Every row gives one point. The points of each table are mixes of a few directions, plus a little noise. Count the directions of each table, and those that both share. Where both have some left over, give the other angles between the two spaces (their principal angles), to ten degrees, smallest first.
In the rows, 128 means zero.

First (6 x 2):
[[121 155]
 [152  29]
 [113 186]
 [127 135]
 [125 141]
 [130 124]]
Second (4 x 2):
[[195 159]
 [141 134]
 [ 91 114]
 [ 81 109]]
Directions: first 1, second 1, shared 0; angles 80

First (4 x 3):
[[152 151  30]
 [119 120 163]
 [115 116 177]
 [125 125 141]]
Second, 4 rows:
[[132 138 132]
 [132 137 130]
 [ 95  42 100]
 [154 194 150]]
Directions: first 1, second 1, shared 0; angles 90

First, 9 rows:
[[ 95 183  97 183 136 102]
 [124 136 124 135 129 125]
 [134 119 133 118 126 133]
 [150  90 148  92 121 144]
 [172  56 168  58 117 162]
 [ 63 236  68 235 146  79]
 [132 124 131 122 127 131]
 [130 123 131 122 127 129]
 [154  86 152  87 122 149]]
Second (8 x 6):
[[ 81 146 112 192 140 106]
 [ 68 133 115 204 142 104]
 [192 108 149  43 112 158]
 [135 135 126 122 127 129]
 [149 110 140  97 122 139]
 [ 96  74 146 156 134 128]
 [209 166 126  36 111 150]
 [ 98 150 113 172 135 111]]
Directions: first 1, second 2, shared 1

First, 8 rows:
[[141  88 149  93 188  77 184 125 192]
 [121 143 123 145 106 153  98 132  95]
 [132 131 106 110 128  99 168 114 167]
 [131  93 165 125 165  98 127 138 130]
 [124 154  87 129  88 109 143 113 138]
 [126 144  95 122 104 100 153 114 149]
 [130 134 161 147 142 238  68 148  73]
 [119 136 136 154 106 148  81 140  78]]
Second, 10 rows:
[[139 130 151 130 152 200 102 135 105]
 [151 118 150 154 105   7  84 114  46]
 [123 101 152 113 171 154 143 143 159]
 [125 127 128 127 129 130 131 128 134]
 [123 122 131 122 141 148 140 135 147]
 [111 175  57 128  67 150 153 112 155]
 [108 121 120 109 149 164 167 139 192]
 [140 119 136 144 107  28 109 117  84]
 [122 125 120 127 119  96 140 127 139]
 [136 139 136 128 139 208 109 134 116]]
Directions: first 3, second 3, shared 2; angles 30

First:
[[122  80 136 121 134 124 129 130 100 130 132]
 [139 180 140 146 136 113 120 138 135 133 153]
 [154 162 105 115 123 141 142 136 152 142 119]
 [121 176 138 132 124 123 122 131 144 114 138]
 [ 60 161 145  45  83 158 137 132 166  44 106]
 [173 124  98 175 145 125 127 117 131 176 119]
 [ 94 104 107 148 108 144 116  87 157 102  80]
 [161  36 154 142 172  95 130 153  38 180 176]]
Second (8 x 11):
[[116 124  30 206 163 120 193 118 157 106  87]
 [142 132 249  32  84 138  47 140  92 156 179]
 [128 128 124 131 129 127 131 128 128 127 126]
 [122 126  86 162 143 125 156 124 141 118 110]
 [135 129 182  84 108 133  91 134 111 141 150]
 [132 130 163 100 115 131 106 131 118 136 143]
 [126 127 110 143 135 127 141 127 132 123 121]
 [122 126  82 164 145 125 159 123 141 118 109]]
Directions: first 4, second 1, shared 0; angles 50
